Every row gives one point. Examples show where two turns around zero, p and q, send a point. Write where each new point lands after one turn and then the other. Backwards means that the second turn is done in reverse. Each puzzle has new turns, and all numbers are rounded.

Turn p:
[ 7.4  1.1 -3.2] -> [ 5.3  1.6 -5.9]
[-4.7 -0.8  1.7] -> [-3.5 -1.2  3.5]
[-2.5  3.6  0.3] -> [-3.1  3.0  0.7]
[ 1.2 -4.4  3.5] -> [ 3.4 -3.1  3.4]
[-1.4  0.5 -2.3] -> [-2.2 -0.3 -1.6]
Turn q:
[1.7 2.1 4.5] -> [ 2.3  1.8 -4.3]
[-1.8  2.4  0.9] -> [1.6 2.6 0.6]
[ 1.7  1.7 -2.9] -> [-3.5  1.5  0.3]
[1.0 0.1 3.7] -> [ 2.3 -0.1 -3.1]
[-2.6 -6.3 -6.2] -> [-2.8 -5.8  6.6]
Where do these land?
p, then q: [ 2.9  2.4 -3.4] -> [-4.3  1.9  1.9]
q, then p: [-3.7  5.2  0.5] -> [1.2 6.3 0.1]
p, then q: [ 3.6 -3.2  1.2] -> [-2.4 -2.7 -3.4]
p, then q: [-2.7 -4.4  1.7] -> [ 3.3 -4.2 -1.0]

Turn p:
[ 3.2  3.5 -1.3  1.0] -> [ 0.1 -1.9  3.1  3.5]
[ 6.6  0.5 -2.1 -1.2] -> [3.7 1.3 4.9 3.3]
[ 3.1  1.5 -3.8  0.4] -> [1.1 0.7 1.8 4.7]
[-3.3  0.2  4.2 -3.8] -> [-3.4  0.9  0.7 -5.5]
[-5.2 -3.0 -1.9  2.3] -> [-0.8  0.9 -6.6 -0.1]
[-4.5 -2.6  4.8  1.4] -> [-0.7 -1.9 -3.9 -5.7]
Turn q:
[ 0.3  2.0 -2.1 -1.6] -> [-1.6  1.6  0.4 -2.4]
[ 3.4  1.5  2.0 -6.5] -> [ 1.8 -2.6  0.1 -7.1]
[ 1.3 -5.0 -3.3  0.3] -> [-2.3 -0.9 -5.5  1.3]
[ 0.9 -3.6  2.3 -2.0] -> [ 1.2 -4.2 -1.9 -0.3]
[-2.2 -3.8 -2.1  0.0] -> [-3.3 -1.9 -2.0  2.3]
[0.0 6.7 3.1 6.5] -> [5.1 6.0 5.2 2.8]
[-3.8  2.2  0.1  3.3] -> [-0.9  2.0  3.7  3.4]
Where do these land?
q, then p backwards: [ 2.0  0.3 -3.3  0.3] -> [-2.9 -1.9 -0.9 -1.5]
p, then q: [7.3 1.7 2.4 2.9] -> [ 6.4 -3.3 -4.2  1.2]
q, then p: [-1.4  2.0  2.7 -5.3] -> [ 1.0  2.8  1.3 -5.5]
p, then q: [-0.2  0.7  2.9  4.3] -> [-1.3 -2.7 -4.3  0.7]
p, then q backwards: [-1.8  1.0 -1.2 -0.4] -> [-0.8 -0.8 -2.1  0.4]
p, then q: [-5.8 -5.7 -3.5 -1.8] -> [-5.1  6.3  1.9 -3.6]

Turn p:
[ 0.6 -0.8  0.6 -2.4  2.3 -1.2 -1.6 -6.0] -> [ 1.4 -0.8  2.4  1.1  1.2 -1.2 -5.2  3.6]
[ 5.6 -0.3 -1.7 -0.8 -2.6 -3.4 -2.7 -1.6] -> [ 2.6  3.9  0.6  4.9  3.9 -0.1 -1.2 -0.3]
[ 3.6  4.6  1.0 -0.5 -0.1  0.6  3.4  0.0] -> [-2.3  2.5  3.5  1.3 -2.0 -2.1 -0.4 -3.6]
[ 5.0  2.2 -1.2 -3.7  0.0  0.2  3.9  1.0] -> [-3.2  2.3  3.2  0.8  2.7 -2.9 -0.8 -4.4]
[ 3.6 -0.2  4.2  5.8  0.3  4.8  1.9  1.5] -> [ 0.2 -3.4  4.5  2.9 -4.0  2.5  4.5 -3.3]
[-7.1 -0.5  5.1 -1.4 -3.6  4.5 -3.6  0.7] -> [-4.5 -3.5 -4.3  1.0 -3.8  0.1  3.3  6.9]
[ 1.2 -5.3 -1.9  0.6 -5.8  0.3  0.9 -1.1] -> [ 3.0  0.2  0.6  1.1  4.4 -1.9  5.5  2.3]
[-3.5  1.1 -5.7  2.1 -1.1 -0.4  2.9  0.3] -> [ 1.5  3.6 -0.3 -6.3 -0.1 -0.1  2.3  0.1]
[-6.6  2.3  2.1  1.2  9.3 -5.3  0.5  2.9] -> [ 1.3 -3.5 -5.7 -5.7 -5.6  1.0 -7.3 -3.6]
[-2.3 -3.0 -2.5 -0.8  1.1  0.0 -5.6  2.3] -> [ 0.0 -1.1 -4.4 -0.8  3.2  4.7 -0.6  2.3]
Turn q:
[-6.3 -5.2  1.9  2.5  2.8  1.0 -0.7  0.3] -> [ 2.2  2.1  0.7  0.3 -7.1  4.6 -2.1  0.4]
[ 3.4 -3.1 -2.1 -2.7 -3.2 -1.6  4.2 -3.2] -> [-1.3 -4.0 -0.3  3.3  0.5 -1.9  4.5  4.6]
[-0.8  5.0 -1.2  3.4  4.1 -3.6 -2.2  1.6] -> [-0.7  2.9 -5.9 -3.3  2.0  1.2 -2.8 -2.8]
[-3.0 -2.6  5.3 -3.4 -3.6  0.6  5.6  3.3] -> [ 3.8  1.7  4.6  4.4 -0.6  3.2  6.4 -0.9]
[ 2.7 -2.0  2.9 -1.9  0.8 -0.7 -4.3 -2.7] -> [-4.7 -0.7  2.0  3.4  0.0  0.0 -3.5 -0.1]
[ 0.9  1.5 -2.7  5.0  5.4  5.1  0.7  2.7] -> [ 2.8  0.6 -2.8 -4.4 -4.3 -4.8 -1.8 -4.2]
[-2.9  4.3 -3.5 -3.1  1.2 -1.2 -0.3 -4.7] -> [ 3.3 -2.9 -3.0  0.3  4.5  1.2 -4.0  2.8]
[ 2.9  2.9 -4.1 -4.6 -4.3 -2.6  0.3  2.1] -> [-0.5  1.3  0.2 -0.4  7.0 -3.2  2.9  3.9]
[ 3.1 -0.7  3.4  4.8 -3.2  2.9 -3.4  0.7] -> [-4.8 -1.1  4.5 -3.7 -1.9 -0.2  0.4 -3.7]
Where do these land?
q, then p backwards: [ 2.2 -0.9  2.3  0.9  1.6  0.1  2.3 -4.9] -> [ 0.4 -1.5  5.5 -0.1  1.6  0.8 -0.8  2.6]
p, then q: [ 0.3  7.1  1.4 -3.9  1.7  1.5 -0.5  1.8] -> [ 2.4 -0.2  2.0 -3.7  2.1  5.9 -3.2  1.6]
p, then q: [ 4.5 -1.7  3.2  8.3  1.2  1.8  0.7  1.5] -> [-2.5 -7.4  3.2  0.9 -3.9 -0.9  4.1 -2.3]
q, then p: [ 0.7 -2.8 -2.7 -1.2  0.7  2.3 -0.7  0.7] -> [ 0.7  1.5 -3.4  2.4 -0.2 -1.0  0.6 -1.7]
p, then q: [ 4.6  1.5 -1.0 -1.1  0.3 -3.5 -2.0 -1.7] -> [-2.8 -0.8 -1.6 -2.7  0.8  0.0 -3.6 -3.5]
p, then q: [ 0.2 -2.0  2.9 -3.4 -5.2 -1.3  5.0  1.5] -> [-0.9  0.6 -6.9  1.7 -0.3  3.7  3.0  2.4]
p, then q: [ -4.1  -2.0 -11.9   0.4   2.4   2.5   3.8   2.2] -> [ 6.8  0.3  0.9  9.6  4.5 -4.6 -3.7 -0.1]
p, then q: [-4.1 -1.3  0.0  3.3  1.4  0.6 -6.8 -0.6] -> [ 1.5  1.8  4.3 -3.5 -1.7 -6.1  1.2  0.7]
q, then p: [-6.6 -2.2  3.2 -3.1  1.4 -4.1 -0.7 -0.8] -> [-2.9  0.7  3.3  1.0 -3.2  6.2  4.2 -0.5]
q, then p: [ 2.5  4.5  2.5 -0.1 -5.5  0.1 -1.3  0.3] -> [-0.8 -5.6  1.3 -2.1 -1.5 -1.9 -4.5  0.7]

Turn p:
[ 2.6 -2.5  5.1 -3.9 -3.6  2.1  2.6 -3.3 -1.0 -0.5 -3.9] -> [ 3.0 -1.5  5.1  3.1 -2.4 -4.2  0.1 -2.2  5.0 -2.3  0.4]
[ 1.7 -2.6 -1.9  1.0  5.8  0.8 -5.5 -1.9  4.0  4.1  0.3] -> [-5.4 -6.3 -1.1  0.8  0.8  3.7  1.2  4.2 -0.9 -1.0  3.0]
[-4.6  0.9 -4.9 -3.7 -3.1 -5.1  3.1  0.8 -1.8 -3.7  0.0] -> [ 4.6  3.2 -4.7 -0.4  4.8 -1.6 -3.9 -3.5  1.4  3.6 -0.4]
[ 4.2  3.0  4.8  2.5  1.8 -0.6 -2.3 -1.3  2.5  1.4  4.7] -> [-4.4 -0.3  2.5 -0.4 -5.9  1.1  1.0 -0.6 -4.4  0.6  3.7]
[ 4.3 -0.2  0.0  4.4 -4.0  2.3 -1.3  1.6  1.3  1.8  3.7] -> [-2.3  2.4  1.8  1.2 -4.5  5.2 -1.7 -0.1 -1.8 -3.1 -1.6]
[-2.9  5.7 -2.3 -5.1 -0.2  2.8 -3.2 -0.1 -2.4 -1.3 -3.2] -> [ 1.8 -2.1  0.1 -4.6  5.0 -5.1 -3.4 -0.5 -2.4 -3.3 -0.5]
[ 2.4  6.0 -4.7  5.4 -1.0 -2.0  1.3 -3.0 -5.6  2.8 -0.9] -> [ 1.0  4.6 -1.6  3.0 -1.2 -2.8 -5.0  7.0 -5.6  0.0 -1.2]
[ 3.3 -4.7 -0.7 -3.0  4.3  2.2  1.1  4.7  4.6 -4.6 -3.6] -> [-5.8 -4.6 -1.3 -0.5  1.1 -0.8  2.8 -3.4  6.1  0.9 -5.3]
[ 0.7 -3.4  3.2 -5.3 -1.7  0.9  3.6  6.3  0.8  4.0 -1.2] -> [-1.8  2.8  5.1 -3.0  1.4  1.0  0.4 -1.2  8.6  0.0  0.2]
[-1.4  4.6  0.2  4.9 -0.6 -0.4  4.1  0.3 -1.3 -3.0  4.6] -> [ 1.2  5.6 -0.1  0.5 -1.4  0.0  1.2 -1.7 -6.3  3.4 -2.5]
[-2.4 -3.1 -0.5 -0.6 -0.1  0.5 -2.8 -0.3 -4.2 -3.6  2.7] -> [ 2.1  1.3 -4.5  0.4  1.4  0.1  3.1 -2.5 -0.5 -3.9  1.3]
[-6.3 -0.4  1.6  3.8  4.1 -7.4 -1.8 -2.6  2.6 -1.9 -5.4] -> [ 5.1 -5.7 -5.4 -2.4 -1.7 -0.8  2.8  3.8 -0.2  7.5  1.5]
[-1.7 -3.2 -0.1 -0.3 -1.8  3.9  1.1 -1.3  0.4  4.4  2.1] -> [ 1.2  0.7  4.1  2.3  2.6  4.2  1.2  0.9  0.9 -2.4  1.2]
Turn q:
[12.9 -2.3  0.2  1.6  3.6  1.0  1.3 -2.1 -2.9 -3.7 -7.2] -> [ 2.8 -3.2  4.6 -2.1 -2.4  1.8  8.7  0.5 -7.2  8.9  2.8]
[ 2.2  4.2  1.9 -7.2 -1.0 -3.3  0.4  1.2 -0.6  2.9 -0.5] -> [ 4.4  3.8  0.0  0.5  4.3 -0.6  2.2 -5.9  1.2 -0.9  2.4]
[ 0.1 -1.6  2.2  1.5 -4.1 -0.6  0.1 -1.7 12.9  0.0  3.1] -> [-6.7  1.5  4.4  5.8  0.9  1.5  5.0  3.4  5.8 -5.4 -1.3]
[ 0.4 -2.0 -0.4  1.8  0.0 -1.4 -5.9  1.1 -1.8 -2.4  1.8] -> [-1.0  1.4  3.2  1.1 -3.4 -2.7 -3.4 -0.2 -3.4  0.1 -0.9]
[-2.2 -0.3  1.2  2.9  3.6 -1.1  0.5 -3.0  2.6  2.8 -1.0] -> [ 0.2 -1.8 -0.2  1.5  1.3  0.7 -0.8  5.3  1.0 -1.5  3.8]
[-1.5 -2.2  1.5 -9.1  1.5 -1.7 -1.0 -3.1 -0.1  2.0  1.9] -> [ 2.1 -2.4  3.6  0.3  5.4  1.0 -2.3 -5.7  0.3 -4.5  2.1]
[-2.7  2.1 -0.5  0.5 -3.1 -1.7 -0.1 -0.9 -2.1 -3.1 -1.9] -> [-0.8 -0.5 -1.8 -1.0  1.0 -5.6 -0.4 -0.4  0.6  1.5 -1.7]
[-1.5 -3.1  0.9  2.6 -0.7 -2.7  1.3  0.7 -1.4  2.3  3.7] -> [-3.8  1.4 -2.6  1.4  1.0  1.4 -2.6  0.7 -3.2 -1.9  1.0]
[-3.3  2.4 -7.1  1.6 -2.4  0.9  2.4  3.2 -1.6  2.2 -1.7] -> [ 1.5  2.8 -5.2 -6.0  0.1 -0.6 -0.4  2.8  0.8 -1.4 -4.3]
[-0.7  6.2  1.6  2.1 -6.0 13.7 -1.6 -1.3  0.4 -1.0  1.3] -> [  1.5  -4.7  -5.2   1.7 -11.0  -0.7   3.6  -3.0   7.5  -1.5  -4.6]
[-2.3  0.1  0.4  2.0  2.2 -2.6  2.3  1.7 -1.5 -2.5  2.4] -> [-1.6  0.9 -1.8  1.7  2.2  0.4 -3.9  1.4 -0.9  3.1 -1.2]
[ 1.3 -1.1 -1.7 -0.9  3.6 -2.2 -0.5  1.5 -1.2 -0.1  4.1] -> [ 1.5  1.8  1.5  1.7  1.4  2.8 -3.2 -0.2 -3.5  0.2 -1.4]
[-2.6 -2.3 -0.2  0.6  2.8  1.8  0.9  2.9 -2.6  0.5 -6.2] -> [ 0.1 -1.0 -0.5 -6.8 -0.9  0.6 -2.3  1.4  1.1  3.3  3.2]
Where do these land?
p, then q backwards: [-6.4 -1.6 -2.9  1.8  2.2  1.9  1.1 -3.9 -2.4 -5.6  1.3] -> [ 4.7  5.0 -2.0 -1.8 -0.9 -3.0  4.5 -4.6 -3.1  0.9  1.9]
q, then p backwards: [ 4.6  2.8 -3.4  0.0  3.0 -2.6 -6.5 -4.0 -6.0  7.0  0.5] -> [-4.7  4.6  2.5  3.1 -4.8  0.8 -3.9 -7.6 -6.3 -1.4  1.8]
p, then q: [ 1.0  5.8 -4.6 -1.0 -0.9  0.0  0.5 -2.4 -0.8  1.4  5.8] -> [ 4.7 -0.8 -2.3  2.2 -3.4 -3.5 -5.9 -0.5 -2.8  0.6  0.8]
q, then p: [ 3.7 -2.6  2.2 -3.7 -2.8  2.6  2.0  1.3  0.9 -2.6 -1.9] -> [ 3.3 -1.3  5.4  3.5  2.2 -0.6  1.8 -0.1  0.6  1.8  2.0]
p, then q: [-1.7 -3.9  1.6  0.8 -2.3  4.2  2.2  7.8  2.0 -0.2 -4.3] -> [ 0.0 -2.2  3.8 -2.9  1.7  1.4  5.7 -0.4  7.5  2.0  2.6]
q, then p: [ 2.8  0.4 -3.8  3.3  3.7 -2.9  0.5 -2.1  0.8 -1.1  3.9] -> [-1.3  3.1 -1.0 -2.6 -2.2 -1.9  2.4  4.5  1.0 -2.6 -4.1]
p, then q: [-1.1 -4.8  6.6 -0.4 -1.6  2.7  3.2  1.9  2.7  2.7 -0.4] -> [-3.7 -2.1 -0.8  3.5  0.5  3.6  4.9 -1.5  5.4  0.4  2.5]
q, then p: [-3.4 -0.2 -4.4  1.4 -0.6 -4.4  1.4 -4.9 -1.2  0.3 -2.2] -> [-3.2  1.4 -6.1 -2.1  1.8 -2.5  1.8  0.3  3.8  1.8  0.6]
q, then p: [-1.4 -0.8  6.6  3.6 -3.0 -0.1  2.1  5.3 -1.9 -3.6 -3.0] -> [ 3.6  0.5  2.0 -1.5  4.8  5.5 -3.5  2.5 -2.4  2.6  4.8]
q, then p backwards: [ 3.6  4.3  2.5 -3.2  1.4  4.5 -1.0 -1.1  6.0  2.8 -3.2] -> [-2.9 -7.9  6.7 -0.5 -2.0  0.4  1.2 -1.0 -0.5  1.8 -0.9]
p, then q: [-0.8 -3.0  3.4  0.8 -4.0 -0.5 -3.9  3.6  2.4 -1.4  0.0] -> [-1.1 -3.6  2.3 -0.8 -0.5  0.5  4.7 -3.2  2.3 -2.2 -3.3]
p, then q backwards: [-0.8  3.6 -3.9 -3.5  5.0 -5.3 -1.5 -1.4 -2.5  0.3  3.4] -> [-2.5 -0.9  3.7  2.7 -0.5 -6.7  3.2  0.2 -5.0  1.8 -2.3]
